Each row is a point. Two turns around zero, p and q, are shown by what they do to some points. Where does a point land after both, in the order given? Backwards means that the second turn is done in reverse. Each puzzle has new turns, and all numbers are rounded.
In the rows, 128 means zero.

Turn p:
152	132	107 => 138	155	114
139	100	143 => 136	107	103
137	170	130 => 148	149	160
116	135	151 => 132	108	146
97	103	109 => 86	121	116
Turn q:
142	110	102 => 162	133	126
148	125	149 => 125	115	154
87	130	105 => 124	140	83
125	167	148 => 90	145	141
138	108	136 => 139	109	136
Where do these land?
p, then q backwards: 127	100	164 => 115	87	144
p, then q backwards: 98	136	97 => 125	168	146
q, then p: 142	155	128 => 135	120	156
p, then q: 144	91	148 => 172	129	120
q, then p: 140	137	121 => 140	127	139
q, then p: 117	148	111 => 124	148	148

Turn p:
126	129	139	156 => 145	116	126	150
111	136	136	116 => 113	115	140	123
155	142	138	95 => 138	135	142	86
121	162	107	126 => 119	147	162	137
126	70	121	146 => 123	126	69	143
Turn q:
128	148	87	113 => 147	126	93	101
112	143	133	90 => 144	166	128	111
112	115	131	164 => 113	116	119	164
137	139	132	141 => 139	114	134	135
151	96	158	133 => 98	118	166	130
Where do these land?
q, then p backwards: 110	139	138	84 => 165	138	99	116
q, then p backwards: 120	92	124	152 => 87	114	118	127
p, then q: 144	116	128	124 => 135	126	121	110
p, then q: 135	115	142	157 => 115	96	123	121
q, then p: 131	177	107	123 => 151	167	116	102

Turn p:
130	142	110	134 => 119	143	126	144
135	137	125	101 => 110	130	108	116
160	127	147	146 => 129	143	160	106
58	117	158	113 => 138	53	114	145
144	109	109	139 => 150	153	127	127
140	136	119	135 => 123	145	133	131
Turn q:
157	143	119	137 => 145	140	101	137
116	100	138	113 => 115	103	149	135
123	90	140	155 => 124	134	162	162
138	148	100	141 => 123	154	100	127
106	158	143	94 => 133	109	129	79
Where do these land?
q, then p: 160	111	136	85 => 181	147	119	122
q, then p backwards: 142	154	97	127 => 137	123	102	95
p, then q backwards: 120	98	143	146 => 136	133	165	124
p, then q: 131	170	110	136 => 125	161	152	105
p, then q: 102	120	130	132 => 127	132	131	155
q, then p backwards: 114	115	153	142 => 133	129	141	159

Turn p:
153	117	110	131	148	105 => 147	148	118	120	161	127
120	172	122	173	118	144 => 148	144	148	157	88	98
109	114	148	128	118	118 => 118	100	118	120	126	117
101	112	120	135	128	137 => 111	121	107	147	123	123
175	135	141	185	116	142 => 178	118	169	163	140	111
115	112	122	112	161	143 => 92	143	121	135	147	133
118	110	107	99	128	142 => 107	133	107	132	130	160
136	121	152	95	119	128 => 115	108	140	103	132	150
124	158	130	94	117	93 => 133	137	123	75	106	133
Turn q:
107	135	156	100	128	145 => 143	157	155	108	123	139
140	156	138	153	96	133 => 133	129	133	154	93	101
146	110	123	125	152	109 => 116	121	120	135	164	130
153	166	145	134	114	128 => 138	142	142	169	112	114
108	91	101	91	139	118 => 139	129	98	89	158	153
130	143	97	175	142	113 => 88	101	106	153	111	133
117	119	164	115	107	131 => 141	153	146	107	126	104
124	103	99	131	145	147 => 127	93	122	109	137	149
Where do these land?
p, then q: 173	152	145	106	116	134 => 157	142	176	130	140	118
p, then q: 128	128	167	137	148	130 => 105	155	133	111	148	121
q, then p backwards: 121	138	143	149	115	140 => 115	153	142	136	123	135
q, then p: 139	137	84	118	161	147 => 113	123	136	181	146	145
q, then p backwards: 94	103	142	87	139	113 => 152	136	114	91	157	97
p, then q: 101	130	85	135	149	118 => 119	126	95	154	99	150
q, then p: 151	117	157	141	118	144 => 136	108	132	103	149	107
p, then q: 142	117	133	139	114	101 => 137	117	122	138	160	128
p, then q backwards: 103	129	96	141	90	124 => 127	153	90	131	94	126

Turn p:
100	134	136	103	141	154	146	136 => 105	119	132	103	148	121	138	159
135	112	157	158	106	107	109	108 => 136	115	123	136	91	126	90	104
111	120	105	135	106	100	120	103 => 122	165	118	124	120	119	107	100
138	160	146	137	154	145	125	117 => 160	98	114	113	142	128	132	137
163	135	149	140	148	137	87	138 => 170	98	139	126	103	150	143	123
121	96	111	125	97	100	112	116 => 109	163	135	134	98	121	116	99
106	146	111	112	141	139	162	173 => 111	142	135	134	169	144	142	174
130	100	106	110	134	99	149	137 => 95	153	112	150	123	137	148	124
155	154	138	126	108	131	122	108 => 161	121	126	137	121	95	125	125
122	122	120	134	144	166	149	144 => 112	107	146	126	164	138	139	134
Turn q:
99	139	156	137	128	114	130	145 => 113	126	147	131	164	117	117	142
151	143	102	128	152	132	139	95 => 133	156	139	121	97	144	151	104
119	142	159	146	120	85	114	163 => 108	109	159	154	150	101	126	163
126	123	82	115	129	147	123	149 => 114	133	93	125	103	106	117	105
123	141	153	123	106	117	155	150 => 119	97	156	131	144	128	104	124
141	128	134	121	155	156	133	90 => 145	147	126	96	125	155	154	116
116	155	169	123	117	115	116	154 => 98	105	152	120	151	122	118	160
122	141	120	131	124	136	128	78 => 132	161	129	127	121	169	128	127
143	98	121	114	105	129	113	146 => 143	100	102	134	111	116	117	141
130	97	107	110	151	136	138	88 => 172	160	115	110	112	135	130	112
138	100	106	160	121	141	119	149 => 132	114	92	159	129	114	145	115
Where do these land?
q, then p backwards: 112	127	125	129	112	130	115	123 => 117	134	132	135	129	112	142	135
q, then p: 108	121	121	103	120	87	186	138 => 164	108	115	114	66	127	117	110
q, then p backwards: 141	107	146	131	124	132	110	116 => 138	151	138	122	151	127	126	141
p, then q: 170	125	138	102	121	154	126	145 => 156	97	152	151	152	125	127	115
p, then q: 131	110	128	101	144	139	119	145 => 133	113	135	120	149	131	104	108
p, then q backwards: 125	177	125	126	136	98	110	139 => 118	90	129	115	132	123	107	87
q, then p: 108	140	128	123	119	127	136	143 => 130	133	125	104	116	140	124	126
q, then p: 147	111	110	225	136	134	121	110 => 129	98	99	158	207	138	97	99
p, then q backwards: 118	116	114	104	127	143	126	100 => 126	140	123	123	163	141	131	148
p, then q: 121	144	144	137	141	136	129	121 => 140	124	114	119	113	112	132	130

Turn p:
119	143	108	145	132	136	129	113	131 => 121	148	117	127	130	149	136	141	119
112	158	124	141	142	94	104	144	113 => 135	150	136	161	118	131	156	103	105
158	112	176	116	92	114	88	119	159 => 141	124	166	131	126	79	71	135	107
167	122	150	92	140	146	121	135	135 => 135	84	157	134	152	122	111	138	136
126	153	105	114	133	150	150	129	125 => 135	116	119	117	135	150	157	152	129
110	122	119	120	148	147	131	107	112 => 102	131	137	110	136	149	142	127	141
109	145	140	164	127	94	158	130	107 => 145	172	105	142	126	112	155	111	148
124	123	123	153	140	151	140	145	126 => 113	125	106	146	119	140	130	139	149
126	132	85	149	147	105	138	118	112 => 134	151	101	128	139	166	140	103	121
143	115	127	107	105	168	138	147	100 => 142	93	140	111	102	142	124	144	162
115	80	151	108	102	103	112	122	189 => 105	114	120	101	127	67	83	116	92
Turn q:
170	133	139	138	136	129	142	150	115 => 145	172	133	137	136	133	118	112	139
127	114	143	115	130	115	124	148	130 => 128	139	104	111	133	135	132	133	136
105	149	146	99	158	123	111	133	115 => 111	111	112	137	164	142	128	147	155
156	116	51	109	109	143	164	134	167 => 102	149	155	117	100	158	104	111	50
145	127	123	119	140	145	139	133	144 => 119	138	141	118	138	142	121	108	121
107	116	144	163	160	123	124	104	105 => 173	101	142	132	145	121	148	141	146
135	146	113	165	127	106	125	136	142 => 147	130	115	161	118	127	142	108	108
138	117	147	141	94	81	95	60	101 => 160	106	109	132	127	42	105	155	124
118	123	125	121	111	148	146	128	170 => 98	124	138	105	114	130	147	105	110
105	128	141	110	96	129	154	133	101 => 104	146	137	122	110	116	144	168	143
118	154	126	139	143	156	125	143	128 => 119	119	143	150	128	152	135	112	148
112	113	137	117	132	140	86	132	120 => 130	99	109	113	123	137	110	134	156
Where do these land?
q, then p: 131	152	150	112	169	108	191	126	106 => 118	124	116	183	164	120	179	139	151
q, then p: 145	149	131	122	134	152	131	135	129 => 106	148	139	133	134	120	129	144	121
q, then p: 154	124	136	137	123	115	131	120	117 => 149	136	136	144	140	131	127	122	114
p, then q: 121	95	96	137	142	146	104	112	183 => 130	82	122	134	108	163	113	173	152
p, then q: 119	148	151	118	116	115	114	111	110 => 118	150	121	137	149	103	141	125	144
p, then q: 133	130	120	104	119	111	104	146	111 => 139	140	141	110	125	94	116	133	140
p, then q: 117	143	89	146	111	114	112	127	136 => 118	138	152	155	107	127	103	144	140
p, then q: 123	140	138	144	118	109	99	153	133 => 149	136	127	151	107	98	132	134	134
q, then p backwards: 118	121	151	115	110	126	196	125	129 => 78	163	148	117	127	133	128	89	124
p, then q backwards: 117	79	119	147	138	184	98	125	125 => 115	143	106	81	103	176	105	149	122
